Every row gives one point. Before rounding, the points of a table are all equally far from one centre. They may lie mostly on one side of it. Where is the centre, to within rounding?
In the rows, 128 means zero.

Points, 8 rows:
[[200 147 138]
 [158  91 127]
 [200 127 151]
 [194 149 126]
 [198 137 136]
 [190 135 209]
 [152 106 108]
 [204 151 151]]
Centre: [129 149 166]

Points:
[[144 113 171 140 104 180  56 132  79 186 149]
 [135 113 151 158  67 193  50 119  85 184 135]
 [139  82 164 146  46 134  61 144 121 202 137]
 [129 110 147 155  44 154  55 101  76 195 139]
 [107 104 166 113  67 154  67  97 106 161 162]
 [139 106 172 141  63 126  55 116 102 193 167]
 [124 124 161 129  72 181  75 106 103 212 158]
 [120 100 142 144  77 139  44 120  84 210 148]
 [133 123 154 127  94 136  57  94  84 173 172]
 [106  89 145 154  73 197  78 111 108 197 179]
 [161  96 164 105  99 120  66 109 128 182 123]
 [140 100 181 139  35 117 108 109 102 151 130]
 [135 113 175 171  69 163  76  93  88 215 147]
 [120 106 178 147  74 111  92 119 102 214 159]
 [139  95 153 141  44 143  58 105  92 192 179]
 [147 114 166 127  56 162  58 125 138 182 139]
 [168 104 141 153  47 177  56  91  82 185 147]
 [ 83  96 161 157  77 173  89 100  73 163 142]]
Centre: [145  90 133 148  86 151 108 116 104 173 139]

Points (31 x 24):
[[140 143 131 100 238 175  78 122 109 115 140 135  52 160 119 112  84  65
   98  47  74 118 118 114]
 [124 113  83 125 197 192 116 133 113 111 181 113  74 124 113 108 163  38
   76 137  63 132 138 170]
 [105 116 129 173 230 138  48 116 122 101 115 171  73 138 178 114 120 166
  104  84  59 180 166 203]
 [ 68 128 125 165 191 178  87 144  66 136 144 108  76 113 131 100 152 137
  123  74  74 129 199  82]
 [ 99 126  98 210 204 159  63 184 125 140 152 125  85  90 139  78  98  70
   71 104  92 148 156 117]
 [170 119 145 114 213 173  23 146 129  61 113 177 120  58 176  91  76 112
  107 124  87  89 119 159]
 [ 50 114 130 128 229 130  89 106  57  91 153 155  46  92 150  69 125 100
   58  62  81 111 173 177]
 [132 106  95 147 221 167 106 128  87 109 218 133 108 150 140  74 162 115
   87  73  54 130 103 160]
 [126 108 118 127 227 167  97 161  89  80 172 171  47 134 155  57 131 138
   83  76  72 158 218 187]
 [155 100  43 173 137 164  85 146  83  84 187 142 126  84 127 129 115  77
  103  93 108 135 151 163]
 [145 162 113 106 181 152  59 162  92 151 152 143  50 120 111  40 168  74
  107  92  96 118 199 166]
 [140 133 125 112 209 155  31 146  89 121 177 148  41 108 131  83  72 141
  140 111 111  92 185 123]
 [149 111 124 123 152 115  66 115 108 119 111 177  65 152 141 129 160  64
  147 126 143 106 173 143]
 [100 145  67 152 236 153  76 183  88 110 162 142 125 116 137 132 142 105
   75 129  47 161 200 142]
 [140 141 127 129 218 147  87  81 144 105 208 120  64 134 145  69 128 132
   59  86  61 113 202 217]
 [ 95 103 114 145 193 183  71 124  69 122 169 100 148 127  84 115 161 126
  122  95  47 159 187 172]
 [162 141 112 136 194 207  65 167 137 113 207 131  91 152 104  96 136 132
  116  96  66 132 181 115]
 [100 135 102 128 215 239 100 142 145 178 167 152 119 113 101  84 114 102
  123 118 108 135 146 100]
 [117 137  56  99 190 135  20  90 113  73 178 123  82 144 104  75 130  70
   83  84  59 150 169 179]
 [131 154 152 138 209 179  63 165 136 152 161 157  84 118 103  80 149  84
  111 121 136  79 173 122]
 [ 88 191  75 114 170 154 107 150 101 114 152 151  90 116 120 144 156  42
  136 127  94 108 163 142]
 [ 96 230  76 137 205 197  87 107 133  59 121 125 135 132  79  80 131 155
  108 135  82 165 162 194]
 [123 104 123 148 237 168 102 156 134 125 123 132 139  80 129 135 117  62
  110 115  69  66 168 189]
 [131 142  92 117 192 129  27 150 100 145 200 146  51 116 120 106 113 109
   98 131 111 163 199 173]
 [151  90 140 145 227 162  51 183 121  73 148 139  68 125 130  84 120  94
  100  51  60 121 178 146]
 [119 195 123 102 194 152  70 158 108 106 136  80  84 103  67 119 173 134
   77  61  59 155 179 186]
 [100 138 100 138 165 141  80 126  85 130 168 113 102 133 183  91 153  88
  153 119  74  47 158 128]
 [149  72 143  88 212 121  33  98  65 162 118 112  97 117 139  84 104 131
   26  55  90 102 137 171]
 [108 163 110 134 216 137  42 148 157 107 208 170  95 126 106  94 146 109
   79  70 138 162 115 143]
 [112 112  84 103 155 156 107 126  71  92 199 157  72 128 103  98 176  69
   53 119  80 130 210 164]
 [128 122  76 123 212 125 108 175 111 136 108 108  65 140 116 114 198 149
  109 100  51  96 154 101]]
Centre: [118 134 116 104 160 135 113 120 124 103 116 136 120 113 133  80 102 137
  78 109  96 137 150 144]

Points, 31 rows:
[[136 165 169 168 100  46 183 130 130 114 190 172 179 117 118 146 114 128
  126 127 122 141 149 123]
 [210 150 130 186 116  68 178 168  53 126 181 170 142 123 137 158 100 161
  148 109 144 124 150 173]
 [197 109  82 163 121  85 148  86 103  96 190 161 126 110 147 131 125  96
  176 122 132 111 165 137]
 [204 136 150 132  82  59 172  98  90 139 185 153 108  94  84 127  90 151
  107 165 174 138 156 152]
 [192 121 163 159 130  46 166 128 105 105 182 155 139 181  80 132 118 153
  171 107 143 195 141 133]
 [226 127 130 154 143  60 154 148 128 128 149 194 111 130 152  88 114  92
  167 148 160 139 137 145]
 [204 110 136 153 148  92 196 102 109 158 193 179  76 119 147 129 139 128
  182 118 168 136 127 148]
 [157 144 153 161 149  51 201 128  90  87 192 190 128 124 115 175 127 126
  122  85 161 121 125 158]
 [207 127 159 151  87  83 161 149  69 151 141 181 167 101 104 132 132 131
  116 122 108 182  81 166]
 [204 168  97 177 127  80 180 109 107  87 133 164 101 128 105 146 167 145
  171  83 160 136 161 137]
 [157 137 140 203 134  60 166 119  75  81 176 127 134 126  90 121 153 146
  126 115 146 129 126 163]
 [160 151 139 153 115  83 190 137  52 110 177 117 121 132  97 120 169 131
  128 139 168 134 165 139]
 [230  68 122  96 111  68 157 108 109 137 152 145 170  97 108 141  67 149
  139 140 145 114 164 131]
 [127 109 144 134  98   7 127 139  98 109 157 160 158 135  92 152  96 160
  142  70 144 142 133 174]
 [157 100 135 167  94  46 179 111  84 104 172 181 129 136 105 115 138 129
  146  89 210 142 150 170]
 [222 119 143 166  82  63 163 124  71 156 161 174 117 106 117 169 107 139
  175 152 153 185 162 174]
 [212 138 143 172 143  54 216 147  75 105 151 195 121  85 106 126 114 144
  154 107 166 170 166 151]
 [177 134 136 142 108  47 203 130 104 153 165 156 113 107 109 166 125 190
  139 100 175 130 121  93]
 [207 167 128 151  84 107 190 174  55 128 162 155 134 108 124 133 137 130
  121 154 169 131 162 150]
 [173 137 160 186  76  84 195 139 129 149 166 166 132 103 114 128  94 142
  114 110 180 159 189 163]
 [193  86 115 158 123 102 197 137 125 135 143 131  96 156 110 120 123 138
  184  83 130 169 160 137]
 [202  95 131 173  72  49 160 147 144 149 163 148 117 100 104 164  92 113
  143 110 136 146 156 179]
 [181 127 185 147 124  59 157 171 101 136 142 125 141 121  85 126 102 115
  134 105 216 191 111 147]
 [142 133 153 165 105  72 188 118  75 131 209 106 161 122 125 145 121 112
  154 113 159 144 182 144]
 [168 105 183 187 110  46 163 122  97 142 175 149 111 124 103 156 117 151
  175 101 132 205 140 186]
 [185  87 146 129  93  53 164 149 120  94 229 160 138 140 100 148 113 144
   96 116 172 124 151 150]
 [190 126 130 195 135  73 141  80 138  95 208 163 184  88  99 144 118 160
  174 115 173 170 131 138]
 [160 136 137 162 123  19 139  86  90 100 166 168 127  83  94 133 102 151
  159 125 216 154 114 174]
 [205 100 154 146 104  44 156 101  73 126 148 115 172  64 130 160 109 124
  182  93 209 143 136 132]
 [184 139 154 169 100  58 170 144  84  83 161 166 104  94 123 117  94  94
  208  95 167 124 146 177]
 [191 144 170 121 100  24 180 114  66 122 174 177 114  66 136 119  86 194
  131 112 168 126 133 130]]
Centre: [179 132 146 110 121  91 146 128 119 106 154 147 140  98 138 136 128 154
 151 111 151 158 137 163]
